Rows are points. To make a cloud, some directions were put in groups of two or more. Within a group, all points are equally far from the middle, so they leave a hole (a ring in 2 directions, a hollow ball in 3). The other directions are filled evenly. Then the cloud was stretched, turned, moved and blurred a little. Count the holes, and give their numbers of directions, smallest first.
In the rows, zero is written as 128.

Cloud (13 x 2):
[[171 142]
 [121 183]
 [ 74 156]
 [187 137]
 [163 194]
 [180 102]
 [ 72 128]
 [187 149]
 [117 157]
 [100 107]
 [178 120]
 [143 124]
 [ 99  82]]
Holes: 0

Cloud:
[[123 176 177]
 [148 189 170]
 [ 86 168 148]
 [150 187  83]
 [ 89 150  97]
 [126 180 176]
 [ 83 164 111]
 [115 125  85]
 [120 163  74]
 [129 183  79]
 [175 187 152]
 [142 103 109]
 [153 103 114]
 [160 115  96]
 [189 160 146]
 [186 132 116]
 [ 93 123 114]
 [129 169  73]
 [170 184  92]
 [186 176 144]
 [153 174 177]
 [188 163 147]]
Holes: 1 (3)

Cloud (27 x 4):
[[120 106 203 120]
 [ 70 139  89 117]
 [110 101 194 115]
 [ 81 148  90 163]
 [221 162 138 178]
 [176 162  93 111]
 [121 182  98 195]
 [171 190 156 169]
 [ 89 159 101 169]
 [175  80  71 115]
 [118 138 153 108]
 [173 166  72  99]
 [171 179 119  95]
 [ 78 137 126 118]
 [ 87 159 118  97]
 [170 147 201  83]
 [168  99 149 132]
 [109 172 126 127]
 [110  98  81 118]
 [ 96 146  97 127]
 [129 181 102 154]
 [166 116 182 157]
 [112  75 121  96]
 [156 159 164  69]
 [134 117 203 157]
 [170 150 184  86]
 [159 123 190 172]]
Holes: 0

Cloud:
[[145 166 181   7 142 161 168 121]
 [136 139 123 117 157  99  72 113]
 [168  97 122 130 168 145 121  78]
 [143 117 114 132 149 191 143 127]
 [153  89 145 127  69  82 134 119]
 [127  84  83 106 116 172 181 115]
 [131 131 156 110 133 109 166 167]
 [152 142  79 144 129 187 118  93]
 [164 136 125  89 119 166 185  58]
 [152 141 146  60  79 106 112 108]
 [171 105 173 129  86  98 171  72]
 [177 175 104 142 179 118 135 165]
 [112 121  78 166 125 187 191 115]
 [134 125 129 159  73 150 114  92]
 [145  89 186 105 163  86 159 146]
 [222 177 139 119 140 144  74 130]
 [150 156  97 137 157 138 177 117]
 [175 166 152  76 188 106 112 121]
 [168  83 124  95 158 107 141  97]
 [133 143 186 120 162 123  98 153]
 [141  84 108 174 182 191 116 133]
 [ 67 157 135 125 144 132 114 118]
 [116 173 121 169 123 144 136 136]
 [128 131  38 157  91 176 172 124]
 [197 139 160 122 108 123 137  71]
 [107 119  74  62 127 150 104 135]
 [114 112 156 107 134 122 103  92]
 [175 168 109 156 123 132 152 112]
 [194 111 130 159 126 174 166  61]
 [115 195 163  83  91 115 119 105]
 [138 192 144 189 150 124  95 138]
 [ 72 163 124  69 152 154 128 138]
 [200 166 103 126 109 192 184 114]
 [ 79  91 126 101 128 114 184  88]
 [149  90 148 155 122 166 141 119]
 [195 152 119 169  98 138 129 152]
 [108 180 151 160 133 179 124 101]
 [144  75 110  96 129 116 168 137]
 [128 180 146  29 142 144 149 122]
 [191 174  89 119  71 142 105 122]
 [178 150 148 128  79 113 172  89]
 [173 180 188 137 148 168 100  99]
 [131 171  85  77 145 201 118 136]
 [ 98 127 148 188 142  90 130 139]
 [142 127 152 105  97  77 155 163]
 [135 102 137 151 159 107  78  77]
 [166 167 109 125 163 118 147 151]
 [110  53 124 143  41 102 140  91]
 [184  99 129 172 144 120 114 112]
 [155 101  87 105  56  83 124 160]
 [120 175 156  60  85 106 146 117]
 [110 171 104 141 128 142  92 169]
 [164 136 164 109 126  81 120 101]
 [114 174 122 102 158  97 107 111]
 [126 145 115 118  80 117 130 170]
 [146 118  88 147 113 202 158 176]
 [104 123 116  79  94 106 154  70]
 [122 182  97 168 118 157 109 150]
 [125 138 120  43 147 140 118 131]
 [106 163 154 148 123  96  93 133]
 [135 160  73 112 160 141 170 131]
 [127  83 161  93 160 117 139 166]
 [123 140 131  62 107 143 182 140]
 [147 123 155 149 211 166 106 101]
 [121 100 110  81 135 136 163  73]
 [125 189 154  54  89 121 127 100]
 [198 144 147 114 141 173 170  56]
 [148 165 105  64 180 208 140 126]
 [127 137  83 123 140 157 118 114]
 [155 161 104 150  65 160 122 104]
 [218 177 121 118 112 130 111 113]
 [106 125 128 154 136 209 157  94]
 [107 137  80 114 159 152 172 145]
 [195 138 161 152 131 129 133  68]
 [ 78 155  98  99 121 154 136 142]
 [125  94  94  57 127 151 170  77]
 [174 168 175 120 158 100 112  57]
 [ 64 133 178 110 111 138 161  96]
 [197 115 132 158  85 163 131 109]]
Holes: 0
